Each point is reached from the start by the listed moves, each made 0, 1 or 2 times, or once backwards (-1), plus a little noise. Say if it took an odd or an even number of moves. Then give how often each move was made.
In the rows, 128 means zero.

Moves:
(1): [124  91 134 126 174]
(2): [135 130  99 147 140]
Start: [122 115 145 144 133]
Points:
[139 156  81 184 110] -> odd (-1, 2)
[121 115 145 145 132] -> even (0, 0)
[126  43  99 177 249] -> even (2, 2)

Moves:
(1): [137 133 151 108 138 110 175 137 150 114 142 113 108 128]
(2): [109 126 107 116 129 120 150 127 120  81 140 146 118 139]
(3): [141 142 131  85 132 135 140 127 115 129 132 101 101 134]
(4): [138 137 120 142 135 115 115 131 128 135 126 131 123 113]
(5): [123 138 154 126 158 144 151 130 133 134 134 116 156 137]
(6): [150 144 142 154 125 139 121 142 152 155 128 132 132 129]
(7): [125 154 103 144 111  81 148 147 125 109  79 118 122 118]
(8): [133 128 142 108 132 118 106 146 120 130 136 123  99 126]
(9): [144 131 140 128 132 122 121 141 140 115 126 112 132 123]
(10): [142 101 101 111 139 142 105 127 111 123 131 129 107 139]
(11): [127 131 129 128 119 143 145 138 135 139 147  98 125 120]
Start: [145 143 144 145 114 121 131 116 113 123 116 124 126 137]
Points:
[ 98 107  83 105 175  78 104 132  45  31 159 184  65 144] -> odd (0, 2, -1, 2, 1, -1, 0, 2, -1, 1, 0)
[196 110 219  77 216 228 157 149 147 134 219 112 103 213] -> odd (1, 1, 0, -1, 2, 2, -1, 1, 0, 2, 0)
[242 109 132  93 120 143 103 117 130 137  95  98  64 167] -> odd (1, -1, 1, -1, -1, 1, 0, -1, 1, 2, -1)
[ 96 176  92  21  63  42 115 119   7  45  66 131  10 154] -> odd (-1, 1, 2, -1, -1, -1, 1, 2, -1, -1, -1)
[200 176 173  79 158 194 159 205 109 193 149  14  54 174] -> even (0, 0, 1, -1, 2, 2, 1, 2, -1, 2, 2)

Moves:
(1): [123 138 133 129 129 121 128 124 131 127 126 134 136 138 125 135 132 138
 133 119 136 133 127 121 130]
(2): [141 128 130 126 124 130 135 132 137 138 136 133 129 136 120 133 129 131
 124 132 134 123 131 118 126]
(3): [133 127 135 110 128 127 122 128 120 130 118 121 123 135 133 128 122 132
 126 128 123 135 137 121 124]
(4): [126 124 136 125 129 134 122 135 110 118 134 126 128 137 124 130 128 129
 113 117 126 132 121 131 137]
(5): [122 131 125 129 128 140 134 122 137 131 123 138 125 128 133 132 137 127
 110 122 125 126 136 127 138]
(6): [124 129 130 131 128 142 136 127 129 132 128 133 138 122 119 125 128 125
 133 126 129 130 122 124 129]
(7): [129 137 133 126 137 126 133 114 133 130 130 119 114 116 132 143 144 135
 129 134 121 130 119 130 132]
(8): [123 133 123 132 127 132 119 124 119 128 120 123 129 132 126 130 132 132
 130 128 136 122 131 136 124]
(9): [129 125 129 127 135 140 129 142 141 141 117 137 135 128 123 132 125 137
 135 113 149 110 141 130 116]
(10): [132 130 126 144 120 137 120 121 123 124 132 130 119 122 138 131 135 119
 128 126 135 119 123 136 138]
(11): [118 133 119 120 124 126 136 124 126 117 130 115 118 134 123 117 120 132
 126 130 127 125 119 139 126]
(12): [134 123 128 125 124 125 126 131 125 127 139 129 130 135 134 129 129 133
 122 124 133 118 123 134 133]
(13): [125 138 126 128 126 127 130 125 122 128 125 132 130 132 129 130 128 127
 129 130 120 134 119 134 127]
(14): [126 131 131 125 130 122 130 127 126 133 138 121 129 132 123 132 129 124
 130 128 129 127 127 121 138]
(15): [128 127 137 142 124 137 115 125 142 139 128 117 132 129 120 122 132 115
 133 125 127 118 112 118 142]
(16): [130 132 130 131 133 135 127 143 129 125 120 120 139 129 130 138 128 129
 131 133 127 135 135 128 129]
(17): [122 132 137 132 128 126 130 111 125 136 133 133 125 128 141 116 123 154
 124 125 121 131 136 130 133]
(18): [133 127 125 133 131 130 123 134 133 133 131 131 124 117 130 126 141 131
 128 127 135 129 124 121 127]
(19): [121 136 128 128 125 120 120 130 124 128 133 124 129 123 125 121 131 129
 127 135 131 121 122 130 123]
(20): [124 123 128 115 130 131 131 131 121 134 116 128 133 125 129 133 113 128
 117 125 123 140 135 130 132]
(21): [121 129 132 128 122 131 120 131 136 132 120 130 134 128 110 109 130 136
 128 118 128 140 133 134 130]
(22): [127 127 130 121 131 129 128 128 122 129 134 127 132 131 132 123 122 123
 117 123 130 130 124 132 123]
(23): [128 138 131 121 139 143 116 124 125 131 130 133 140 131 117 131 123 133
 126 124 128 126 125 121 132]
(24): [140 132 129 133 130 121 127 125 118 130 122 126 127 128 129 130 129 128
 128 131 130 122 131 135 133]
Start: [145 126 130 129 117 128 122 113 128 138 133 132 131 136 123 133 146 136
 125 137 129 133 132 127 126]
Points:
[ 90 200 124 149 148 157 126  86 132 141 142 153 129  99 188 140 211 223
  82 129 131 124 128 190 104] -> even (0, -1, -1, 0, 2, 0, 2, 1, 1, 0, 0, 1, 2, -1, -1, 2, 2, 1, 2, -1, 0, 2, 0, -1)
[147 186 131 163  99  86 112  99 121 134 192 121  92 163 109 148 249 129
  67 113 166  85  35 142 177] -> odd (2, 1, -1, 2, 2, -1, 1, 0, 0, 0, 1, 1, 2, 1, 1, -1, -1, 2, 2, -1, 0, 1, -1, 2)
[148 168 123 140  87 186 130 118 149 154 128 137 145 147  68 134 199 141
  90 126 160 113 110 166 161] -> odd (0, 2, 0, 0, 2, 2, 1, 1, 0, 1, 1, 2, 1, 0, 0, 1, -1, 0, 1, 0, 2, 0, 0, 1)
[166 110 158 124 156 160  78 114  64 105 203 127 150 145 138 153 142 128
  87 114 132  89  77 152 140] -> odd (-1, -1, -1, 2, -1, 0, 1, 0, 0, 0, -1, 2, -1, -1, 0, 0, 0, -1, 0, -1, -1, 2, 2, 0)
